Every row gives one point. The last column is the point's height on a tilted bowl or saddle (a function of degree 2), plus a little noise. Along how many of its main directions does it bend up, bend down or stay straight?

Points:
[[-45,-50,-16],
[31,-43,32],
[49,31,-15],
[-33,9,-38],
[50,-44,42],
[48,10,-4],
[-60,-9,-60],
[11,-29,11],
[35,-9,7],
[-5,-26,3],
[23,-46,41]]
Directions: 1 up, 1 down, 0 straight

Points:
[[-29,0,42],
[-25,26,-36],
[-31,22,-25],
[-14,27,-33],
[-25,3,36],
[-2,-8,20],
[-3,-27,11],
[31,60,30],
[46,7,60],
[-9,-25,26]]
Directions: 1 up, 1 down, 0 straight

Points:
[[-38,-34,26],
[-28,-60,60],
[-40,-14,9],
[39,15,43],
[-43,32,-5],
[8,-17,27],
[35,12,39],
[-26,10,-1],
[-5,38,9],
[23,9,28],
[-11,58,14]]
Directions: 2 up, 0 down, 0 straight

Points:
[[16,-10,8,-29],
[1,37,-4,4],
[7,13,-31,20],
[-10,-4,0,-25],
[14,-13,-17,-20],
[19,6,2,-10],
[4,3,1,-17],
[10,15,-3,1],
[27,-1,-24,17],
[0,-7,4,-18],
[-14,-3,16,-21],
[2,-15,-4,-20],
[-3,-9,5,-19],
[-1,-15,9,-19],
[-11,3,-20,-35],
[1,10,1,-15],
[-8,60,16,-60],
[7,9,20,-37]]
Directions: 1 up, 2 down, 0 straight

Points:
[[0,25,-19,-6],
[-19,10,18,-4],
[-18,-3,-5,9],
[-52,13,12,4],
[-2,13,-10,-1],
[0,-2,13,0],
[-10,18,-6,-5],
[-46,-25,33,30],
[32,60,8,-60],
[17,32,7,-28],
[15,27,0,-19],
[-13,3,14,0],
[3,8,-37,10],
[51,9,35,-44],
[51,-12,13,-18],
[18,-36,5,6],
[49,-19,-3,-4],
[7,-14,-7,8]]
Directions: 1 up, 2 down, 0 straight

Points:
[[-7,11,-4,7],
[-12,40,3,23],
[51,-7,6,26],
[19,-16,-39,7],
[-49,-2,-45,38],
[-22,-42,-21,37],
[-60,44,-21,60],
[-16,-26,-25,19],
[31,-4,38,45],
[-34,7,-17,20],
[1,-1,16,18],
[-57,-2,11,58],
[3,52,10,33],
[-37,-12,14,41],
[32,8,18,23],
[-26,-10,24,40],
[3,-15,34,40],
[-8,28,19,27]]
Directions: 3 up, 0 down, 0 straight

Points:
[[-10,-24,-2,21,-6],
[18,-11,-1,-7,-5],
[-30,0,-23,5,-4],
[16,-9,-28,30,-12],
[-17,14,2,-17,-10],
[21,-5,1,36,-16],
[21,-10,-29,-13,-9],
[5,6,-20,23,-4],
[-16,31,18,-9,-26],
[13,-20,-21,53,-31],
[17,-20,-11,-19,-9],
[10,-1,6,14,-4],
[5,24,-6,19,-10],
[-3,4,1,10,0],
[28,20,24,13,-26],
[23,6,-41,27,-20],
[-27,29,-2,-4,-18],
[-12,0,7,-46,-28],
[5,-10,16,16,-9],
[4,-7,43,-11,-33],
[-28,34,37,-26,-60],
[-23,-3,-60,15,-23]]
Directions: 0 up, 4 down, 0 straight

Points:
[[40,17,15,37,23],
[14,32,14,36,34],
[7,-11,22,8,-3],
[9,21,7,1,25],
[46,-28,-24,-12,-53],
[-9,16,5,-28,11],
[10,25,7,-31,35],
[-7,26,-15,6,41],
[-26,-25,-14,-60,-16],
[27,-33,-8,26,-31],
[11,-5,-24,-2,12],
[-12,4,-30,39,52],
[8,-1,-16,-40,13],
[-56,10,-28,4,25],
[31,-27,3,1,-29],
[50,19,-36,38,44],
[-41,-22,-39,6,40],
[38,-28,-1,-43,-29],
[35,13,1,-2,26],
[21,-12,-15,-9,-5],
[-32,-59,-30,48,60],
[-50,2,-12,8,8],
[-2,20,-12,-17,32]]
Directions: 2 up, 1 down, 1 straight

Points:
[[-19,-3,1,-13,10],
[-22,-41,-15,-30,39],
[25,-28,3,-2,3],
[-1,-13,-6,10,6],
[22,-15,5,-20,2],
[-38,-7,-25,-7,43],
[-34,12,-15,28,34],
[7,-13,-22,6,13],
[-12,-2,0,-13,7],
[-12,-2,-1,22,8],
[-19,32,28,-3,9],
[-34,3,-2,8,23],
[29,5,-16,32,2],
[19,26,26,-15,2],
[-28,-2,12,10,12],
[5,-2,-8,-2,2],
[20,12,10,23,-7],
[-27,-34,-4,60,60],
[-20,-32,12,45,29],
[4,2,37,-14,-8],
[-18,-15,19,-18,2],
[39,-28,15,9,0],
[-13,7,-8,6,8],
[-16,5,-25,25,24]]
Directions: 3 up, 0 down, 1 straight

Points:
[[-8,59,26,22,-11],
[-42,-9,13,-31,60],
[1,2,-27,12,-9],
[5,-29,-26,4,-22],
[-35,7,-60,12,-5],
[-13,1,-26,21,-3],
[-9,-5,1,20,6],
[-6,11,-5,-13,-6],
[12,0,7,-34,14],
[-14,-19,-14,-19,-13],
[15,-4,35,-34,29],
[-6,-32,-17,15,-14],
[-11,25,-1,-19,5],
[-37,46,7,1,57],
[-16,12,11,13,9],
[16,-42,-18,28,17],
[21,32,6,-30,-7],
[9,8,4,-9,-12],
[-16,20,-19,-22,10],
[-11,-5,14,-17,10],
[42,5,-8,32,31],
[14,-10,24,29,20],
[-35,25,-1,6,38],
[19,34,-31,-46,51],
[-11,17,20,-8,0],
[11,-9,39,23,21]]
Directions: 3 up, 1 down, 0 straight
